Every row gives one point. The points of each table are mixes of a few directions, plus a little noise. How many directions does each table use, and how many do they share? Where both have some left over, give the other angles between the two spaces (their principal angles), to ten degrees, smallest first.
(in the rows, 128 means zero)

First:
[[152  81 142]
 [100 140 135]
 [156 101 130]
 [168 159  92]
 [ 52 170 141]
 [140 116 129]]
Second:
[[116 115 141]
 [177 185  74]
 [107 104 151]
 [112 109 147]]
Directions: first 2, second 1, shared 1

First, 9 rows:
[[132 140 132 116 135 123]
 [144 127 137 122 152 135]
 [123 173 129  94 122 101]
 [ 85 130 102 147  57 107]
 [185 100 159 123 220 168]
 [130  76 123 169 127 156]
 [120 191 131  81 120  90]
 [133 140 133 115 138 123]
 [102  74 107 184  80 145]]
Second (9 x 6):
[[ 93 124 144 104  84 133]
 [129 171 150  73 140 113]
 [ 99  91 152 117  93 156]
 [ 96 154 139  90  88 113]
 [163  90 106 189 167 145]
 [132 182 120 103 133  93]
 [160  90  99 196 161 141]
 [112 144 104 143  98 105]
 [169 107 139 138 189 152]]
Directions: first 2, second 3, shared 2

First, 9 rows:
[[182 160  87 158 160 104 100 131 152]
 [108  81 149 119  98 159 106 129  49]
 [ 89 143 146 101 134 135 177 116 187]
 [123 128 179 136 135 136  69 136 136]
 [110 144 177 131 132 116 119 138 190]
 [135 161 122  82 143  87 167 111  78]
 [145  88 104 140  91 126 120 139  38]
 [129 144 121 134 129 108 157 133 177]
 [132 103  66 150 130 180 137 118 146]]
Second:
[[162 125  76 179  83  60 187 166 168]
 [150 141  81 137 150 138 134 118 146]
 [ 93 113 150  90 151 197 101  97  93]
 [123 116 134 114 115 126 129 127  80]
 [162 147 103 151 127  83 140 143 147]
 [123 146 167  94 164 145  77 106  84]
 [123 129 125 157 119 121 146 143 205]
 [ 86 106 187 103 114 154 112 124 101]]
Directions: first 5, second 4, shared 4

First (9 x 12):
[[105 114  93 110 100  95 134  86 154 143 108 145]
 [149 123 243 215 117 155 114 178 118 133  72 112]
 [125 123 137 137 117 112 126 125 146 133  96 140]
 [ 94  98 100 121  86 101 135  67 146 155 119 134]
 [105  94 163 171  81 141 133  90 112 159 127 102]
 [146 163  66  65 178 112 128 152 139  97 152 152]
 [128 123 146 145 120 135 127 132 122 132 122 121]
 [130 134 100 107 144 148 132 124 104 121 182 112]
 [172 179 102  84 207 149 122 199 112  81 172 135]]
Second:
[[118 113 144 147 107 131 130 113 125 141 122 119]
 [131 124 135 139 135 175 133 127  79 127 197  88]
 [104  90 171 179  77 147 133  88 107 161 130  96]
 [130 138 115 110 133  92 124 137 165 122  81 161]
 [125 117 142 147 121 162 132 118  93 135 172  96]
 [152 165  87  79 181 117 124 168 141  95 138 153]
 [135 147 103  97 144  79 122 146 179 115  67 176]
 [113 111 144 146  96 101 127 108 156 146  75 143]
 [139 148 104  99 153 105 124 149 152 111 108 155]
 [ 98  86 173 180  64 121 131  82 133 167  88 115]
 [161 167  89  85 199 177 129 174  78  88 231 105]]
Directions: first 3, second 2, shared 2

First, 11 rows:
[[129 132 129 127 124 127 125 129 130 125 129 135 123 130]
 [134 158 135 116  95 118 104 134 144 104 134 190  85 150]
 [118  79 116 148 183 145 168 118 102 168 118  26 199  91]
 [128 126 128 129 130 129 130 128 127 129 128 124 131 127]
 [117  72 115 151 190 147 173 117  99 173 117  12 208  86]
 [136 170 138 111  81 113  94 136 150  94 136 215  67 160]
 [135 163 136 113  89 116 100 135 147 100 135 201  78 154]
 [136 170 138 111  81 113  94 136 151  95 136 215  68 160]
 [120  87 118 145 174 142 161 120 106 161 120  43 187  97]
 [130 135 130 125 120 125 122 129 132 122 129 144 117 134]
 [126 116 125 133 142 132 138 126 122 138 126 103 146 119]]
Second:
[[139  54 173 126 175  99 149 135 125 166 136  67 128  88]
 [148 163 136 128 112 157 128  97 118 105 143 158 109 140]
 [105 185  78 135  62 101  89 183 151 104  81 196 128 168]
 [104  82 126 102 200 166 154  85 126 153 176  60 154 108]
 [152 148 141 145 107 131 130 123 113 117 117 140 120 128]
 [117 206  78 137  87 169 113 112 123  92 119 177 139 163]
 [116 101 140 111 108  60  97 192 168 135 108 163  97 134]
 [138 139 139 119 141 162 137  83 118 118 161 131 114 128]
 [113 146  92 147 117 133 129 145 120 131  98 116 167 134]
 [149  58 183 133 172 106 151 128 121 161 141  67 125  88]]
Directions: first 1, second 4, shared 1
